Each row is a point. Each copy is the shape, with its points in the same order, stretched, turned, moved and blurred by noise. Some copies are also mirrored. Which?

Shape (8 x 3):
[[ 0.2 -0.9 -1.6]
 [-5.9  2.4 -0.1]
 [ 3.1 -2.2 -0.9]
 [-1.0  1.0  3.9]
 [ 2.0  1.6 -2.8]
 [ 3.1 -1.8  1.1]
 [ 0.2  2.5  0.1]
 [ 2.5 -3.7  2.6]]
Copy 1 (8 x 3):
[[-1.0  0.0 -0.8]
 [-4.4 -3.2  4.5]
 [ 2.1  0.5 -2.5]
 [ 3.2 -1.0  4.1]
 [-1.9  4.3 -0.8]
 [ 4.4  0.5 -1.3]
 [-0.1  3.1  2.4]
 [ 5.8 -2.2 -1.1]]
Copy 1 is: only turned
Copy 2 (8 x 3):
[[ 0.1  0.2  1.5]
 [-4.5 -5.8 -0.1]
 [ 1.3  3.2  1.1]
 [-2.9 -0.1 -3.8]
 [ 3.3 -1.4  0.6]
 [ 0.8  3.8 -0.7]
 [ 0.5 -1.7 -1.8]
 [-1.3  5.4 -0.8]]
Copy 2 is: only turned
Copy 3 (8 x 3):
[[ 0.9  2.0 -0.8]
 [-6.9  0.9 -2.8]
 [ 4.3  1.6 -0.7]
 [-2.5 -1.8 -3.8]
 [ 2.9  0.6  4.0]
 [ 3.5 -0.2 -1.2]
 [ 0.0 -0.2  0.4]
 [ 3.1  0.0 -4.8]]
Copy 3 is: only turned

Shape (7 x 4):
[[-1.9  3.5 -1.1 -3.8]
 [-3.6 -2.3 -3.3 -0.4]
 [-0.6  0.7 -0.5  3.8]
 [ 0.8 -2.0  0.1  3.2]
 [-0.2 -0.5  4.6  4.5]
 [ 1.2 -1.3 -2.0 -4.3]
 [-1.2  0.3 -1.4 -4.7]]
Copy 1 (7 x 4):
[[-3.4  3.7 -2.3  1.2]
 [-1.1 -2.7 -2.6  3.0]
 [ 3.8  0.2 -2.2  1.8]
 [ 3.4 -1.9 -0.8  0.0]
 [ 5.2  0.5  1.9  2.1]
 [-3.2 -1.0 -1.8 -2.0]
 [-4.2  0.9 -1.0  0.4]]
Copy 1 is: only turned
Copy 2 (7 x 4):
[[-0.9 -2.6 -7.0 -2.6]
 [ 1.3 -3.0  1.9 -5.0]
 [ 2.3  0.7 -1.5  0.6]
 [-0.4  0.3  1.6  0.5]
 [-1.5  6.6  0.1  2.3]
 [-3.7 -4.8  0.1 -1.9]
 [-2.8 -2.9 -2.2 -3.5]]
Copy 2 is: mirrored
Copy 3 (7 x 4):
[[ 1.4  3.0 -0.9  3.7]
 [-6.2  0.7 -0.5 -0.1]
 [-1.8 -0.5  3.6  1.6]
 [-2.5 -2.3  1.9 -1.0]
 [ 1.3  1.0  5.0 -0.6]
 [-2.0 -1.1 -5.6 -1.0]
 [-1.0  1.7 -3.3  1.0]]
Copy 3 is: only turned

Shape (11 x 6):
[[-1.2  2.5 -5.3 -2.8  3.5  1.8]
 [ 0.4  0.6  1.0  1.1 -1.4  2.2]
 [-3.9 -2.8 -1.0  0.5  2.8  0.0]
 [-0.8 -1.6 -0.1 -3.5 -3.7 -3.6]
 [ 3.8  0.5 -1.2 -2.3 -1.6 -3.4]
 [-0.4 -3.3 -3.0 -0.1 -1.7 -3.7]
 [-3.2 -2.8 -0.5  2.8 -2.4  1.3]
 [-1.3  4.2  2.1  2.1  0.0 -4.7]
 [ 1.5  0.3 -2.6 -3.4 -1.8  0.9]
 [-2.0  2.8  1.2  0.3  3.5 -4.3]
 [-3.8  1.3  2.0 -1.4 -3.0 -2.7]]
Copy 1 (11 x 6):
[[-0.4 -4.4 -1.0 -0.4  3.3 -5.2]
 [ 0.1 -1.6  0.2 -0.9  0.8  1.8]
 [-0.8  1.3 -1.9  1.4 -0.7 -2.6]
 [-1.6 -0.5  4.8  4.3  0.2  0.0]
 [ 2.6 -1.9  4.5  2.5  2.2  0.6]
 [ 0.3  0.6  3.5  2.2 -1.5 -2.2]
 [-1.7  1.2 -0.2 -0.7 -2.8 -0.3]
 [ 3.5 -4.0  0.4  4.2 -0.8  1.6]
 [-0.8 -2.4  3.2  0.1  3.0 -1.2]
 [ 2.6 -2.4 -1.0  4.6  0.9 -0.3]
 [-2.2 -2.0  1.5  4.7 -0.7  1.0]]
Copy 1 is: mirrored
Copy 2 (11 x 6):
[[-2.0 -1.5 -6.6  3.6 -1.3 -2.0]
 [ 2.4  0.0 -1.2 -0.2  0.6  1.7]
 [-4.2  2.8 -1.4 -1.5 -1.4  2.6]
 [ 1.8  5.0  2.9 -1.3 -2.9 -0.8]
 [-0.7  2.0  1.9  0.4  2.3 -4.1]
 [-3.1  5.3  2.6  1.2  0.3 -0.1]
 [ 1.2  3.3  0.0 -0.1 -1.1  5.1]
 [-1.2 -2.5  3.1 -1.1 -0.2 -0.7]
 [ 2.3  1.9 -2.9  1.7 -0.7 -1.9]
 [-5.2 -2.0  1.4 -1.6 -0.3 -1.7]
 [ 3.2  1.2  2.1 -1.7 -4.2  1.1]]
Copy 2 is: mirrored
Copy 3 (11 x 6):
[[ 3.8  3.2 -2.0  0.0  5.1 -7.2]
 [-2.6 -1.0 -2.2 -0.3 -1.8  2.0]
 [-2.7 -0.2  3.9  3.8 -0.2 -5.9]
 [-3.5  4.4  3.8 -1.5  0.1  4.9]
 [ 2.3  1.7  3.1 -5.2  1.5  4.8]
 [-1.2  4.5  6.2 -0.2 -2.6  0.7]
 [-5.0  1.6  1.2  4.4 -5.7 -1.1]
 [ 1.9 -4.8  1.2  3.5  2.7  5.7]
 [-0.3  5.1 -1.1 -3.5  0.5  0.6]
 [ 2.0 -4.6  2.8  3.6  5.6  0.8]
 [-3.6  0.8  0.2  2.7  1.1  5.2]]
Copy 3 is: only turned
Copy 4 (11 x 6):
[[ 1.9 -0.9  3.8 -1.3  1.4 -7.3]
 [-0.9 -1.4  1.6 -2.2 -3.0 -1.9]
 [ 1.1  3.2  0.3 -1.0  0.3 -2.5]
 [-2.4 -0.2  4.7  0.9  1.7  3.3]
 [-2.6 -5.0  0.9  0.6  1.3  2.2]
 [-3.9  0.6  1.1  1.3  2.3  0.8]
 [-2.0  3.3  2.9 -1.1 -1.4 -1.9]
 [-0.3 -1.1  0.6  4.3 -3.5 -2.2]
 [-2.0 -3.2  4.4 -2.6  1.4 -0.7]
 [ 3.0  0.2  0.2  3.3 -1.6 -2.5]
 [-0.3  1.0  3.9  1.9 -1.7  0.2]]
Copy 4 is: only turned

Shape (11 x 8):
[[ 1.5 -1.6 -0.6 -0.2 -1.0  0.9  1.9 -5.0]
 [ 2.6 -3.2 -3.3 -4.1 -1.6  4.2 -1.8 -3.5]
 [-3.3  1.9  0.1 -3.8 -0.3 -0.9 -1.4 -1.4]
 [ 2.6 -2.8 -1.2 -0.1  3.3 -2.5  1.0  1.6]
 [ 4.2  4.7 -2.8 -2.4 -0.6  3.9  3.5  1.1]
 [-2.9  1.5  0.7  2.6 -3.0  0.3 -3.7 -0.3]
 [ 4.4  0.0  4.2 -2.8  0.0 -2.4  1.0  2.3]
 [-1.2  0.6  2.5  2.9  3.2 -2.7  3.7  0.9]
 [-1.6 -0.9  0.8 -1.4 -0.5 -1.5  1.8  2.4]
 [ 1.1 -2.5 -1.4  2.3  1.5  3.6  1.1 -0.8]
 [ 2.0 -1.7  3.0  2.4  1.3  3.2  0.4 -3.6]]
Copy 1 (11 x 8):
[[ 0.0 -2.9  1.2  2.1  1.1 -3.2  6.5 -0.6]
 [ 3.3 -3.8  1.0  0.0 -4.3  1.5 10.0 -3.4]
 [-2.4  0.6  2.6  0.4 -2.7  5.2  1.7 -2.3]
 [ 0.5 -6.9  1.6 -0.4 -0.1 -2.3 -0.2 -1.1]
 [-1.9 -6.2 -5.9 -5.1 -1.0 -1.0  2.9 -4.2]
 [ 2.8  4.4 -3.2  2.8  0.9  0.3  1.0  0.0]
 [-3.1  1.1  0.1 -3.8 -3.6 -2.9 -1.8  0.0]
 [-3.0 -3.9 -1.0  0.7  2.9 -2.9 -4.6  2.0]
 [-0.4 -1.6  0.1 -1.8  0.6  2.3  0.7  1.3]
 [ 2.7 -6.5 -3.8  1.3  0.9 -2.0  2.7  0.1]
 [-0.3 -2.1 -3.0  2.9 -1.4 -4.7  1.5  1.1]]
Copy 1 is: mirrored
Copy 2 (11 x 8):
[[ 0.6  2.1  1.6  2.3  3.1  2.3  0.8 -0.3]
 [ 2.3  0.9 -0.3  2.8  2.9  1.7  4.8  0.9]
 [ 1.8  2.7  0.3 -1.6 -5.2  0.6  3.1 -0.2]
 [-1.5 -1.2 -1.9  1.5  2.4 -4.1 -1.2  0.3]
 [ 1.1 -1.3 -0.9 -0.8  3.0 -0.2  2.8 -9.3]
 [-1.0 -0.8  2.8 -0.1 -5.5  4.8  1.1  1.5]
 [ 3.2 -1.6 -1.7 -2.3  3.3  1.0 -3.1 -0.4]
 [-2.2  0.3  3.1 -0.5  0.2 -3.3 -2.5 -1.2]
 [-0.9  0.3  0.3 -2.9  0.4 -2.1  2.5  0.6]
 [-1.9 -2.3  3.2  3.6  2.9 -1.9  1.5  0.2]
 [ 1.5 -1.3  4.9  3.5  2.2  1.8 -2.0  1.4]]
Copy 2 is: only turned
